Rows are points. Examples show where two turns around zero, p and q, send a point. Write where each new point lands after one turn and then the other. Backwards means that the second turn is done in reverse. Each puzzle has new turns, and all numbers are rounded.

Turn p:
2.6; 2.7; 4.8 => 2.1; 1.2; 5.6
-3.0; -0.6; -3.1 => -0.3; 0.4; -4.3
-0.8; -2.9; -1.0 => -2.8; -0.4; -1.5
-3.6; -1.0; 1.7 => -1.5; 3.7; -0.9
4.7; 1.8; -2.4 => 2.5; -4.9; 1.1
Turn q:
6.7; -2.0; 0.0 => 3.0; 5.6; -2.9
-2.6; -0.5; 1.5 => 0.7; -2.7; 1.2
4.9; 1.0; 0.9 => 1.4; 4.9; 0.2
-4.5; 3.3; -2.5 => -5.1; -2.9; 1.8
-2.1; -1.4; -1.0 => -0.5; -2.4; -1.2
-2.5; -0.4; 1.2 => 0.5; -2.6; 1.0
Where do these land?
q, then p: -0.8; 1.3; -0.3 => -0.5; 1.5; 0.0
q, then p: 2.1; -0.1; 3.3 => 1.7; -1.3; 3.3
q, then p: -1.4; -6.5; 0.6 => -2.6; -6.0; -1.0
p, then q: 2.6; 1.5; 0.4 => 2.9; 0.8; -0.2
q, then p backwards: -1.5; 6.6; -1.3 => 1.6; -4.8; 4.7
q, then p: -0.9; -2.9; -2.8 => -1.1; -2.0; -3.5

Turn p:
-0.7; -0.2; 0.8; -5.3 => 1.3; 3.0; -4.0; 1.7
3.0; 2.1; -2.7; 3.1 => 0.0; 0.6; 5.4; -0.8
0.6; -4.5; -0.9; 3.7 => 2.3; -5.2; 1.6; -0.8
-1.0; 2.0; -3.3; -0.6 => -1.0; 1.4; 1.8; 3.2
-1.9; 0.6; 6.1; -1.0 => -2.7; 0.3; -4.9; -3.3
Turn q:
2.0; -1.9; -1.4; -2.6 => 2.6; 1.1; -1.6; -2.5
2.7; -0.4; 5.6; 2.9 => -0.3; -3.0; -4.1; 4.6
-3.9; 6.4; -0.2; 1.3 => -3.2; -3.2; 6.1; 0.8
-1.0; -3.7; -2.0; -2.5 => 0.0; 3.5; -1.4; -3.3
0.1; -0.5; -2.0; 1.0 => 0.8; 1.8; 1.0; 0.5
Where do these land?
p, then q backwards: 0.2; -3.9; 1.4; 1.0 => 2.7; 1.3; 1.6; -2.5
q, then p: -2.3; 3.4; 1.6; -2.8 => 1.5; -1.6; -4.6; 1.1
q, then p: 0.0; -2.2; -2.9; 6.2 => -5.0; 0.3; 3.9; -3.3
q, then p: 0.4; 7.4; 0.2; -1.8 => 3.8; -3.0; -4.9; -3.3
q, then p: 1.9; -3.4; 1.7; -1.5 => 1.5; 1.3; 2.7; 3.0
q, then p: -0.1; -1.3; -2.0; -1.1 => -0.2; 2.6; -0.1; -0.1

Turn p:
0.7; 1.2; -0.5; -2.8; 2.3; -1.2 => 0.5; 0.8; 3.0; 1.4; 1.7; 1.6
2.2; 2.1; 0.9; 3.0; -0.9; -2.6 => -1.3; -3.6; 0.5; -3.0; -0.3; 1.8
0.7; 0.0; -5.8; 1.0; 0.4; 2.7 => 1.6; -2.7; 0.8; 4.3; -3.0; -2.3
-5.1; -4.5; 2.1; -6.8; 2.1; -1.2 => 3.8; 8.9; 0.3; 0.4; 2.8; 0.3
-4.4; 0.8; 0.9; 1.8; -2.6; -2.4 => -0.4; 2.2; -0.3; -4.2; -3.8; 0.5
2.7; 2.9; -2.3; -2.9; 0.4; 3.5 => -2.4; -1.1; 1.3; 5.7; 0.3; 0.8
-2.7; 0.5; 2.3; 3.0; 1.6; -0.1 => -1.3; 0.7; 0.9; -3.6; -0.1; -2.9
5.9; -2.9; 2.3; 3.6; -3.4; 1.3 => -0.6; -5.3; -6.3; -0.9; 2.3; 0.4
Turn q:
2.8; 5.7; 0.5; -4.3; -2.2; 0.2 => 1.1; -0.9; 6.9; 1.0; 2.6; -2.5
4.6; 0.0; 2.1; -4.2; -2.6; 2.0 => 4.8; 2.0; 3.0; 3.0; 1.8; -2.5
0.1; -2.8; -3.9; -2.7; -2.5; -2.2 => 2.0; 4.1; 1.7; -3.4; -0.7; 2.3
-2.7; 1.4; 0.6; 4.0; -2.8; -1.3 => -2.0; -2.6; 0.8; 1.1; -3.6; 3.2
-0.2; -0.2; 0.3; 5.0; 4.0; 3.5 => -4.4; -0.5; -4.9; 3.0; 0.7; -0.8
-0.2; 0.3; 1.2; 2.5; 2.8; -2.1 => -1.9; -1.8; -2.0; -1.0; -2.0; -2.0
-4.4; -4.5; -0.8; -0.3; 3.3; -0.1 => 0.5; -0.2; -5.5; -3.7; 1.1; 2.4
Where do these land?
p, then q: -4.1; -3.4; -0.2; 1.9; 2.4; 5.6 => -2.1; -0.9; 3.5; -4.7; -5.2; -1.7
p, then q: -1.1; -1.7; -1.4; -0.9; -0.4; 4.8 => -3.6; 0.1; 1.2; -1.0; -3.8; 0.7
q, then p backwards: -1.3; -1.6; 3.1; -2.4; -2.6; -4.9 => -1.1; -1.6; -3.9; 3.0; -0.3; -4.7
p, then q: 2.9; 4.0; -1.2; 2.6; 0.6; 1.0 => 2.7; -0.8; -3.9; -0.4; -1.6; 2.9
q, then p: 2.7; -0.8; 3.4; -1.8; 0.0; -3.3 => 1.4; -2.1; -1.5; -1.1; 1.3; 4.7
q, then p: 3.3; 5.1; -3.7; 4.2; 2.3; -1.7 => -0.5; 5.7; 1.2; -5.4; -3.4; 0.6
p, then q: -1.6; 1.3; 2.8; -2.9; -1.5; -2.3 => -1.0; -2.0; 1.6; 1.5; 4.3; 0.4
q, then p backwards: 0.5; -1.6; 1.7; 0.1; -4.8; -2.8 => -2.0; 0.2; -4.8; -0.4; -1.1; -2.8
q, then p: -1.3; -1.4; -4.5; -0.8; 4.1; 3.5 => 0.1; 1.8; 6.2; 2.5; -0.9; -2.3

Turn p:
3.1; 4.2; -1.7; 7.4; 2.3; -3.8; -1.7; 0.4 => 1.8; -6.8; -2.7; 1.0; -3.6; 0.2; 5.7; -2.1
-1.1; -1.8; -0.8; -1.6; 2.6; 0.5; -1.2; 3.0 => 2.0; 1.0; -2.2; -0.8; 3.0; 1.3; -1.5; -1.4
0.1; 0.0; -2.5; 0.9; 4.2; 0.3; -1.0; -2.9 => -2.6; -2.3; -4.2; 0.7; -0.3; 1.9; -0.8; 0.1
-6.6; 0.1; 7.5; -2.9; -1.9; -0.2; -1.5; 1.1 => 2.7; 0.2; 3.5; -1.8; 2.2; -6.8; -6.4; 0.5
6.6; -0.5; 3.0; -0.6; -4.6; 2.0; 3.3; -1.3 => -2.4; 5.7; 3.8; 2.9; -3.8; -1.5; 3.4; -1.2
1.1; 0.4; -4.0; 0.1; -0.8; 4.8; 3.5; 0.6 => -2.2; 1.3; 1.9; 3.4; 2.8; 4.2; 2.2; 1.2
-1.5; -3.3; -0.5; -1.6; 1.5; -1.2; 4.4; -1.6 => -2.5; 2.7; -2.4; -1.4; 2.5; -1.4; 0.7; 3.5
0.5; 4.8; 0.2; -2.1; -2.4; -1.4; -3.7; 1.4 => 4.7; -1.3; 2.4; 0.6; -3.9; 1.3; -2.2; 0.2
-2.2; -3.7; -1.1; 0.4; -0.8; -1.0; -2.2; -0.6 => -1.3; -0.4; -0.1; -4.6; 1.0; 0.6; -1.2; -0.8
Turn q:
1.1; 0.4; 2.7; -1.9; -0.3; -3.3; -6.2; -1.4 => -4.0; 1.7; 3.8; -0.8; -3.7; 3.0; 0.2; -2.6
-2.9; 4.3; 1.4; -1.2; 4.3; 3.3; 1.6; -3.2 => 2.3; 2.8; 2.6; -3.1; -0.9; -3.3; -1.8; 5.3
3.2; 2.6; -0.2; 2.0; 4.2; 3.3; 3.2; 6.7 => 7.2; -4.5; 0.6; -1.5; 3.1; 3.0; -2.8; 1.8
2.2; -0.9; 1.9; -0.1; -2.3; -0.3; -1.4; -2.8 => -0.3; 2.1; 0.7; 0.7; -1.9; -0.8; 0.7; -3.7
-4.1; -0.3; -2.5; 2.2; -5.1; -2.7; 2.4; -1.6 => -4.5; 1.1; -2.3; 2.1; 4.8; -3.6; 1.7; -0.4
0.2; -3.6; -0.7; 2.3; 3.5; -0.8; 1.4; -0.8 => 0.2; 0.0; -4.9; -2.5; -0.8; 0.6; -1.8; 0.0
-3.8; 0.9; 2.2; -2.5; -5.0; 2.2; 1.8; 2.6 => -0.2; -3.3; 3.0; 1.1; 1.8; -4.0; 5.0; 0.8
2.2; 0.7; -3.3; -2.4; 0.1; -2.5; 2.7; 3.4 => -0.2; -4.1; -0.5; 4.1; 1.0; 1.0; -3.3; 0.8
1.9; -4.1; -1.6; 1.7; 0.6; 0.8; -5.6; -3.0 => -0.6; 4.5; -3.1; 0.0; -3.4; 4.2; 2.1; -1.9
Where do these land?
q, then p backwards: -2.1; -2.2; 4.4; -3.6; -3.0; 0.0; 4.7; 0.1 => -1.1; 1.4; 5.3; 5.7; 0.0; -2.6; 0.1; -1.6
p, then q: 0.7; 0.2; -2.3; 6.0; -0.6; 4.4; -1.2; -1.8 => -0.1; 1.2; -4.2; -4.0; -1.1; -4.4; 3.1; 0.9
p, then q backwards: -2.2; 3.3; 1.8; -5.0; 2.9; -4.4; 0.6; -0.8 => 0.1; -0.2; -3.0; -1.6; 4.9; 2.9; 4.8; -2.2
q, then p: -1.7; -3.6; -2.7; 0.6; -6.0; 0.6; -1.9; -1.5 => -2.3; -3.5; -0.3; 1.4; 2.5; -0.5; 4.0; 4.9
q, then p: 2.7; -1.5; -3.2; 3.4; 2.2; -4.6; 0.7; 1.3 => -2.6; -2.9; -1.1; -0.2; 1.1; 5.0; -3.6; -2.0
p, then q: 0.7; 0.6; 3.7; 2.2; 5.5; 0.1; -3.9; 0.8 => -3.1; 4.9; -4.4; 2.3; -1.2; 1.3; -1.3; -1.5
q, then p: -1.7; -0.2; -0.1; -1.0; -0.8; 5.0; 2.7; 2.7 => 1.0; 3.6; -2.4; -0.3; 0.5; -0.4; 4.8; -0.9
p, then q: 2.0; -2.5; 1.6; -1.6; 3.7; -1.2; -0.5; -1.6 => -2.4; 2.5; 0.1; 3.3; 1.8; 0.9; -0.7; 2.4
p, then q: 1.7; 5.9; -3.2; -1.0; -4.0; 0.0; -1.2; 0.8 => 4.9; -1.4; 0.7; -0.4; 0.8; -0.7; 3.8; -4.9

Turn p:
-1.6; 3.6; -1.4; 1.9; 0.3; -0.3; 1.3; 4.3; -5.0 => 2.8; 0.5; -1.1; 5.0; -2.9; -3.7; -1.0; 2.6; 1.4
3.5; 0.1; -1.7; -4.5; 0.7; -1.0; 1.3; 2.1; 3.0 => -1.3; -0.5; 1.4; -3.7; 2.8; -5.0; -0.6; -1.3; 0.5
4.5; -3.6; 0.0; -4.0; -4.7; -0.1; -1.1; -0.1; 1.7 => -0.8; -3.8; -1.2; -3.3; 6.6; -0.4; 1.8; -0.5; 0.5
0.9; -3.6; 5.0; -0.8; 2.1; -3.2; 3.2; -3.5; 1.8 => -2.9; -3.3; 4.9; -0.2; 0.8; 3.3; -2.4; -4.3; -1.5
2.2; -1.6; -3.1; 2.5; -2.2; -1.0; 1.0; 3.6; 1.4 => -1.6; -2.7; -2.9; 0.2; -0.9; -3.7; 3.4; -0.8; 0.3
-0.1; 2.6; 1.8; 0.6; -2.2; 0.6; -1.1; -5.3; 1.0 => 1.2; 1.4; -2.6; -1.4; 0.7; 4.7; -2.6; -2.1; 0.5
-3.8; -0.5; -3.4; -0.3; 1.2; -2.0; 2.6; 0.7; 0.1 => -4.1; 0.4; 0.7; 0.7; -3.0; -1.6; -1.1; 2.2; 2.1
2.7; -2.3; 1.7; -0.2; 6.2; -2.4; -3.0; -0.9; -2.7 => -1.1; 2.9; 4.3; 3.8; 2.9; -0.1; 0.7; -1.8; -4.7
-2.9; 5.4; 5.8; 3.6; -3.0; 5.0; -1.2; -2.4; 1.1 => 7.7; 0.9; -2.2; -1.6; -3.8; 6.3; -1.1; -1.3; 1.5
-1.3; 3.2; -1.3; 2.0; -3.8; 0.2; -4.0; 0.1; 0.3 => 2.1; 2.6; -4.6; 0.4; 0.0; 1.3; 2.1; 0.0; 3.2
0.7; -1.0; -1.1; 3.4; 5.1; -0.6; 4.2; -0.3; -4.1 => -1.9; -0.8; 1.2; 4.5; -3.6; -1.9; -2.6; 0.5; -5.1
-4.8; -2.2; -2.3; -4.2; 0.4; 4.9; -3.3; 1.7; 1.6 => 0.0; 2.7; 2.2; -4.6; 0.2; 0.8; 3.3; 6.7; 1.4
Turn q:
1.0; 2.8; 3.0; -1.8; -2.9; 3.1; -1.2; 3.9; 4.1 => -2.7; 1.3; 0.2; 3.5; -1.3; 0.4; -5.2; 3.5; 3.1
2.6; -0.4; 3.1; -1.0; 3.1; -2.9; -0.1; -2.5; 1.2 => 1.7; 2.4; -1.4; -2.4; -0.2; 5.1; -0.3; -0.8; -0.5
-4.0; 0.9; -2.8; 2.7; -0.5; -1.9; 2.6; 1.8; -0.3 => 2.4; -3.9; 1.3; -0.9; 2.1; -3.3; 0.6; -0.7; 2.5
1.5; -3.6; -4.2; -0.4; -1.5; 3.9; 5.2; -3.3; -0.3 => -0.8; -1.7; -4.5; -2.3; 1.3; -4.4; 0.6; 2.5; -5.7
2.3; 3.4; 1.8; -2.9; -1.1; 5.5; 1.8; 4.2; -1.5 => -4.9; -0.3; -4.3; 5.4; 0.6; -0.5; -2.7; 0.5; 1.7
-3.3; 1.7; -3.0; 2.6; -0.1; -3.5; 3.5; -4.4; -4.0 => 4.5; -3.5; 1.0; -1.3; 4.2; -1.9; 1.5; -4.6; -2.9
0.4; -0.1; 0.9; -1.1; -1.9; -4.0; -3.0; 3.3; -0.9 => 0.3; -2.3; 2.7; 1.7; -4.0; 2.7; 0.3; -0.6; 1.8
3.3; -3.5; 1.7; 2.0; 4.2; -0.5; -3.6; -0.6; 1.6 => -0.5; 4.3; 0.4; -2.5; -1.0; 3.9; 4.1; 2.4; 0.5
1.9; -0.5; -10.3; 1.6; -0.8; -0.3; -2.7; -2.9; 0.4 => 6.1; 0.8; 0.3; 2.1; -2.2; -5.4; 5.2; 2.7; -4.3
-3.2; 0.1; 2.6; -3.1; 1.5; 0.5; -0.5; 1.0; 0.1 => -2.1; 1.3; 0.0; -1.3; -1.3; -0.2; -2.2; -3.1; 2.4
-2.6; -0.9; 7.1; 1.2; -0.1; 0.2; -1.9; -0.5; -0.5 => -4.1; 1.5; 4.1; -2.0; 1.7; 3.4; -1.9; -1.9; 1.2
Where do these land?
q, then p: 4.1; 2.8; -0.5; 1.0; 0.4; 2.0; 4.5; -1.7; -1.6 => -2.1; 2.6; -0.9; 2.3; -2.0; -3.1; 0.8; 2.3; -4.4
p, then q backwards: -1.8; 1.7; 1.7; -4.0; -0.3; 0.5; -5.0; -0.2; 2.6 => -1.5; 0.5; 2.1; 3.6; 4.9; -1.2; -1.6; -1.2; 2.8
p, then q: -2.0; -1.4; 1.8; -0.3; 0.6; 2.8; 1.7; -2.1; 0.8 => -4.4; 0.3; -0.1; 1.3; -1.7; -0.4; -1.0; 0.0; -0.6
p, then q: -1.7; 2.6; 2.6; -0.7; 1.3; -6.6; 2.8; 1.5; 2.1 => 1.9; 3.5; 5.2; -3.1; 1.0; 2.0; -3.7; 1.6; -1.7
q, then p: -0.2; -0.8; -0.9; 10.6; 1.7; 0.2; -3.4; -0.6; -2.0 => 2.4; -3.5; 7.1; 0.2; -5.0; -2.4; -4.2; -3.0; -2.5
p, then q: -1.0; -1.4; -9.0; 4.6; -2.2; 0.6; -5.6; 0.5; -1.2 => 4.8; -6.3; -2.6; 2.0; 2.8; -7.0; 0.6; -0.4; 3.5
p, then q: 1.6; -1.5; 1.1; -3.7; 3.0; 0.1; 0.4; -1.6; 0.1 => -2.1; 2.1; 0.4; -0.2; -0.2; 2.4; 0.3; -3.8; 1.3
p, then q backwards: -1.8; -0.8; -2.6; -2.9; -1.8; 3.3; 1.6; 0.9; -2.1 => 1.5; -1.9; -1.0; 1.9; -1.8; 1.0; 2.3; 1.6; 4.3
q, then p: -0.5; 0.0; 2.0; -3.0; -3.5; -5.9; -4.6; -1.5; 0.5 => 5.5; -2.8; -2.3; -0.7; 3.7; 5.0; 0.8; -0.2; -0.7
p, then q: -0.5; 0.0; 2.3; -2.0; 1.0; 1.1; 4.6; 5.5; -1.9 => -1.4; -2.3; 2.3; -2.1; -2.7; 6.0; 0.3; 2.6; 0.3
p, then q: 3.8; -1.3; 1.4; 0.4; -0.3; 1.9; 3.0; -0.7; 2.7 => -1.5; -0.1; -0.9; -1.9; -3.0; 0.4; 1.2; -2.6; -3.9
